Each row of a before or after table is a point. One or more steps were done to the points. Then noise was added and the rows were shuffled. The steps act on how far a point lies along the listed directions, d1 being the first. Write out the steps. A step turns or swaps two directions, mirrors them in a line or flattens them onto one, adds a multiple of one to another, or multiplies one. Angles are multiples of 10 degrees, from the lower direction toward the higher: turns from -170 to 170, lines from 10 to 170 but not 90. Use the fewest steps. Two steps may share a direction if one is a turn and the other turns, adds or multiplies; they go together, in the order done. Otherwise the lowest direction goes first.

Directions:
(1): [ 46 -11]
(2): [11 46]
Before, 10 rows:
[[ -9  60]
 [ 37 -37]
 [-17  34]
 [-41 -16]
 [ 23 -10]
 [-39  37]
 [ 38 -39]
 [ 12  51]
 [  5  36]
 [ 15   9]]
After (10 x 2):
[[ 46 -31]
 [ 17 -60]
 [ -4 -56]
 [ -1 -34]
 [ 36  22]
 [-13  -7]
 [-27   8]
 [-45  30]
 [ 21 -27]
 [-43  30]]
Steps: turn d1 and d2 by -170 degrees

Directions:
(1): [ 53   6  26  34 -25  -9]
(2): [-11  11  55 -17  -3  43]
(3): [-28  43  14  -7 -28 -41]
(4): [ 31 -15   9 -60  -2 -23]
Before:
[[-17   5   5   2   7   3]
 [  7   3  21  10  -6   9]
 [ 22 -10  18 -31   5   1]
 [-60  18 -16 -30  11  10]
 [  6   8   9 -16 -14 -17]
 [ 26   7  12 -17   0  12]
 [  1   3   4  -1 -10  13]
 [  6  19  13  10  -7   7]
 [-16 -24  -2   5  23  35]
 [ -6  14   1  21 -16 -16]
 [  2   1  -8 -11   1   4]]
After (11 x 6):
[[ 47  -9  26 -49  -8   2]
 [  2   3  -7 -11  -2   0]
 [ -6  10  23  15 -12  10]
 [  5   6   1  17   6  20]
 [  5  -5  -8   2  -5  10]
 [-20 -13 -24 -16  23   7]
 [ 15  -6  11  -2   4   1]
 [ -8   2 -26  -2  18  16]
 [ 33 -24 -17   5  -1 -25]
 [ -1  -8  -3  19   6  15]
 [-20   0   6 -13   5  18]]
Steps: mirror d1 and d4 in the line at 130 degrees; turn d2 and d3 by -90 degrees

Directions:
(1): [-22 -52  -5   9  18 -21   5 -18 -20  19 -21]
(2): [  5   6   7   9  21 -11  60  -4  19  14  26]
(3): [  2  -9 -22 -23   2 -43  -2  -3  34 -38  -5]
(4): [ -3 -31  -1  16 -28  24 -10 -29  37   1  28]
Before (10 x 11):
[[  0  29  -9 -31  22 -28  -4  17   6 -24  -4]
 [ -9   8   4   3  31  17   6  18 -53  42 -21]
 [-16 -16   5  -7   2 -14   6   0 -21   0 -12]
 [ -3  -9 -13  -5 -30   2 -39   1  -6  -8  -8]
 [-12 -16  23  11  -4  13 -17  -4 -51  10 -32]
 [ -7 -14  -9   0  12 -16  -1  11 -42  15 -38]
 [ -7 -36  20   9   1  18   3 -12 -39  23 -11]
 [ 14  22  -4 -25   5 -27   9   5  25 -24 -12]
 [ -7 -15  22  14   1  25 -29  13 -33  38 -10]
 [ -3   8 -32 -40  -8 -44 -50   1   7 -47 -40]]
After (10 x 11):
[[-10 -34  13  -5  13  -6 -11   0 -62  12 -39]
 [-12 -15  10  -7   6 -18 -17   3 -52  -7 -49]
 [ -4 -18 -24 -10 -23 -20  -9 -32  56 -30  12]
 [  2  14  -7 -18  15 -27  32  -8  56 -21  36]
 [ 18  10   1 -10  -5 -12  35 -13  59 -15  24]
 [ -8  -4  11  -8  13  -6 -42  28 -49  17 -39]
 [-19 -25   2  -8   5 -23  16  -6 -11  -1  -7]
 [ -9 -32 -20  -6  20 -45  23   0 -10   4 -30]
 [ -4  -7 -11  -3 -33  12 -46   2 -15  -2  -9]
 [ -7   5 -14 -21  49 -36  21  22 -31  10 -32]]
Steps: multiply d1 by 1.3; turn d3 and d4 by 60 degrees; add 1 times d3 to d2

Directions:
(1): [ -3  41  20  -3  22  27  -2  -6  15  11 -60 -31 -24 -26 -24 -17  23   8]
(2): [  8  27 -27  -7  -6  -1 -22  17 -44 -14  -2  16  -8 -56 -24  20 -44 -11]
(3): [ 23  -3 -22  57  -5 -10 -21  -1 -15 -13  22 -16 -23  -7 -14 -11  55 -34]
(4): [-15 -24 -15 -32   0  22  25   3 -45  12 -17  25  -2 -10  22 -49  23 -33]
(5): [ -4   6   9   0   6  41  23 -27 -24  -7  14 -23  17  40 -50  13 -20 -39]
Before:
[[ -9  10  15 -53   0  -5  19  27  -8  21 -45  22 -17 -51  23 -18 -22  33]
 [ 10  30  15   7  12   7  10 -15  15  -3   0 -30   0   8 -29  -3  25  -3]
 [  6   6  15  -2   5  34  22 -11   8   9 -25 -23  -4  29 -18 -18   7  -2]
 [-31 -11  15 -60  -3  19   7  23   2  25 -17  37  31 -21  23  -2 -48  32]
 [  8   8   7  25  -3 -15 -18  -4  -1 -15   0 -29 -24 -23 -16   7  20   4]
 [  3  17   1  35   0  10 -11  -6   6 -10  14 -40  -2   0 -27  21   0 -28]
 [-29 -18  -2 -27  -2 -37  -3  12  38   4 -29  30 -11 -23  38  -3 -14  49]
 [ -4  -1  -3  14   8  18  14 -22 -12 -18  17 -15  -7  26 -22 -28  32 -52]]
After:
[[-28 -14  -5 -27  -2 -39  -6  13  34   1 -30  32 -14 -32  33   1 -22  48]
 [-14 -11  48 -35   6 -12  35   7  56  32 -37  -4  -8  14  43 -24  18  57]
 [ -4  14 -25  10  -4  24  -6   5 -52 -11   1 -13  -8 -38 -25   0  -9 -58]
 [ 13  25  14  11   3  24   5  -7  14   1 -17 -29  -6  18 -35   9 -16   9]
 [ 12  43  -5  -4   8  11   0  -4 -23 -10  -4 -16  -6 -30 -41   1   0 -18]
 [  6  11  14  37   8   3   2 -28  30 -24  31 -36  -3  45 -32   3  25 -25]
 [  3   5 -11   3  -4  -3 -12   4 -41 -13 -12  -8 -26 -49 -11 -13  17 -18]
 [-33 -25  40 -44   0  13  16  11  50  32  -9  17  38  24  35  -1 -21  51]]
Steps: multiply d4 by 2; turn d2 and d4 by 110 degrees

Directions:
(1): [ 15  -6   1   7  10  -6 -20  35  11 -38 -35  26  24  32  16   6 -19 -15
 -13   1  23  26  30  17  31  10  25   2  38 -17 -12   7  17  -3  15  15
  50 -17 -30 -55 -11 -11   0  -1 -25 -14 -12  22]
(2): [  3   5   0 -27 -31 -11   8   5 -45 -11 -41 -11  14  -2 -16  -6 -24  51
 -16  -8  20   4 -18   6  11  11 -12  11 -29  16 -10  -5 -18 -37  18  30
 -15  12  -9 -27 -33  13  40 -16  -4 -10   1 -60]
(3): [-32  -3  35  -5 -55   5 -15 -10   9   5  -9 -55  14  14 -15  20 -20 -24
  -3  -6 -19  15 -35  -7  13  15  -5  37  13 -18 -21  36  22 -18   3   2
 -10 -56  -4  22 -19  12  -7  17   9 -13  13  29]
(4): [  5  26 -49  22 -20  29 -15 -12  -5  12 -19 -12  -1   0  35   7 -24  14
  -7  16  33  -4   5 -29  -7   8  19  42   9 -19   7  42 -21 -11  -8  -1
   8  26  42   6   4  -9 -30  35 -19  36 -39 -15]
(5): [-20  21  22  -8  -5  11  29  19 -15  -9  34  -3  26  24 -15  13  26 -21
  19  -2  41  10 -10  14 -36  -7  27  16  -6  39  -9  17 -45   8  11  32
  21  -1  29  24  11  -9   5 -31 -42 -31 -18  18]
Before (12 x 48):
[[  5 -10  -7   7  16   3   2 -12  -1   4   3   4 -16  -4   7  -6   9   3
   11  11 -13 -14   4  -1  -2  -2  -8 -17   4  -2  12  -8   4   6  -2  -8
   -6   7  -2   9   3  -1   3   2  21   8   9  -5]
 [ 16  -7 -23   2   6   7 -15 -23   3  10 -17   3 -16 -18  15  -4 -13  13
   -7  16  -8 -19   7 -16   8   4  -3  -4   3 -19   5  -3   7   0 -11 -17
   -7  22   8  -3  -1  -2  -6  25   9  28   3 -19]
 [  5 -11  -6   7 -14   4 -20 -19  -3  12 -12 -23  -8 -10  -1  -5 -15  11
   -2   2 -20   2  -3  -7   2   6 -14   3  -5 -15  -3   5   8 -11 -16 -10
  -20  -5   9  13  -3   4  -5  18  18  15   9 -11]
 [-12  -8   7   7 -13  -3  -8 -22  17  15   5 -14 -16 -15  -6  -4   2 -10
   -4  -1 -29  -6  -8 -20  12   0 -22   1  -6 -14   8   0  24   6 -20 -28
  -17  -9   6  22   3   0 -12  21  21  14  12   8]
 [  0  -2  -4   2 -11  -1  -4 -31   2  30  11 -27 -19 -28  -2  -6  -5  -4
   -3  -3 -25 -15 -22 -27  -1  -5 -17  -1 -10   4   2  -6   5   4 -12 -18
  -32   0   7  37   6   7 -15  10  29  13  17  -6]
 [  3   5  -6   1  11   2  18  11  -9 -14   3  25  11   5   7   1   5   8
    4   8  29   2  14   7  -4   4  11 -11  -7  11   3   1 -19   5   7  16
   13  29  10 -23   3  -7   7 -16 -27  -2 -16 -14]
 [ 16  22 -25   8  24   9   1  24   6  -3  12  37   8  18   8   3  11  -5
    6   4  29  -3  29   1 -20  -2  25   7  10  14   8  10 -34  11  -3  14
   32  26  23  -5  15 -25 -14  -2 -33   5 -32   3]
 [ -6  -6   4 -10  -1  -4  -6 -21   8  14  -7 -13  -7  -8   1  -2 -17   1
   -8  -3 -18  -5 -19  -9  12   2 -26  -8  -7 -12  -4  -7  25  -5 -10 -18
  -34 -10  -3   9  -4   7  12  10  27   7  16  -6]
 [ 22   8 -15  16  34   5   5   6  19   5   6  29  -6   4  18  -1   6 -13
   12   3   5   0  27  -8   2   7  17  -8  17  -7  13   0   9  23  -2  -7
   25  15  -4 -10   4  -7 -22   6  -3   4 -12  22]
 [ -2 -13   2  -4  -1  -6  -3 -12  10  12  -4  -2 -11  -6   8  -1  -6   4
  -11   2 -27  -1  -1   0   9  -6 -18 -11   0  -5   6  -7  20   3  -4 -21
  -22  -7 -10   3  -3   2   7  11  26   9  14  -1]
 [ -1  11   2   4 -19   9   4  19  -9 -12 -13  12  26  16   8   6 -11  -3
    2   0  31  12  -5  -5   8   7  21  19   9   3  -9  26 -19  -7   4  28
   22   7   8  -8   2  -1 -17  -4 -18   0 -22   3]
 [  8  10 -17   6  18   7   3  19  -4 -19  -8  22   7  23   5  14  -3  -2
   10   3  36  12  23   5 -14   5  35  10  11   4   5   3 -24   0   4  19
   28  13   6 -27   4 -20  -2  -6 -22  -9 -20  11]]
After:
[[  3  -6 -14   9  13   8   2 -16  -2   9   3  -1 -18  -8   9  -5   7   7
   11  12  -9 -17   3  -6  -5  -2  -7 -10   2  -3  15  -3   1   5  -4 -10
   -9  12   5  13   5  -2  -1   7  21  15   5  -9]
 [-11   1  13  -5 -21   7   5 -10 -18  10  14 -29   7   0 -20   1   7   4
   12  -2   2   6 -17   3 -24   0  -5   9 -20  16  -8   8 -24  -8  -9  12
  -17  -5  29  35   3   2   6  -8  -3  -7   5  -6]
 [-29  18  15   3 -27  12  17 -13  -2  15  28 -24   2  -1 -17   7  18 -15
   12   0  12  -1 -21 -18 -23  -5  -1  24 -19  17   3  22 -22   6 -14  -1
   -8   0  43  49  11  -5 -11   2 -15  -3  -9   9]
 [-24  10  19 -13  -3   7  17 -16   0  17  29 -18   4   2 -10   7   9 -18
    9  -3   7  -4 -31  -4 -22  -6 -10   3 -17  17  -7   6  -8   5  -8  -3
  -26  -9  27  41  11   0  10 -10   1 -11   4   9]
 [ 10  -4 -14 -11  -4   4  -3 -29 -12  17 -13  -8 -18 -26   1  -7  -7  26
   -4  12 -11 -24  -9 -14  -3   2 -13  -4 -18  -5   5 -12  -4  -6  -8 -11
  -27  27  14   9  -6   5   9  14  16  23   9 -37]
 [ 43  -4 -48   8  20  -9 -32  13   7  -6 -49  42 -10   0  22 -12 -32  35
  -23   3  -4  -5  40  -7  32  11  -4  -7  14 -26  11  -8  11 -13  -3  -8
   15  28 -19 -56 -13 -13  -5  27   6  32 -14 -36]
 [  7  -2   8  -3 -20  -4  -2  21 -10 -19 -33  18  24  11   2  -1 -21   9
   -7  -4  15  14  -3   2  28  12   7   5   7  -5 -10  10   0 -17   8  25
   16   1 -19 -30 -10   5  -5  -6  -3  -1  -8  -8]
 [ 28 -13 -33   7  20  -9 -22   5   4 -18 -49  26 -13   4  14   1 -32  25
  -11   2  -3   6  31  -1  27  15   7  -8  13 -29   9 -17  19 -14   1  -5
    8  13 -29 -61 -15  -9   3  17  17  15   0 -15]
 [ 21 -19 -17   4  20 -12  -7   1   7 -14 -28  33  -7 -12  17 -11 -16  21
  -12   8  -8  -3  25   2  32  10 -11 -32   3 -22   9 -19  26  -2   3  -7
    0  23 -26 -54  -9   0   6   5   9  17   4 -24]
 [-17  20  13  -6 -20  10  21 -12 -15  21  35 -31   6  -6 -13   7  13 -18
   11  -4  17  -4 -31 -17 -30 -10   8  18 -15  36  -9  11 -38   7  -1  14
  -12   2  34  55  14  -2 -11 -17 -12 -13  -2   4]
 [ 34   4 -44  20  22   4 -12 -15  13  16 -29  20 -22 -16  31 -10 -21  22
   -3   6 -10 -10  25 -26  20  16  -1  -4  10 -30  19  -1  24   6  -7 -21
    2  30  -9 -24 -11   2 -21  33  23  35 -10 -15]
 [-16   0   5  -5  -6   5  13 -15   3  19  19 -10  -6  -3   4   5   9  -5
    0   3 -13  -3 -11  -3 -15 -12 -10   0  -8  12   7   5  -3  10  -6 -13
  -22  -2  16  31   8  -2   2   4  11   2   5   6]]
Steps: turn d1 and d5 by -60 degrees; add 1.5 times d3 to d5; turn d2 and d4 by -60 degrees
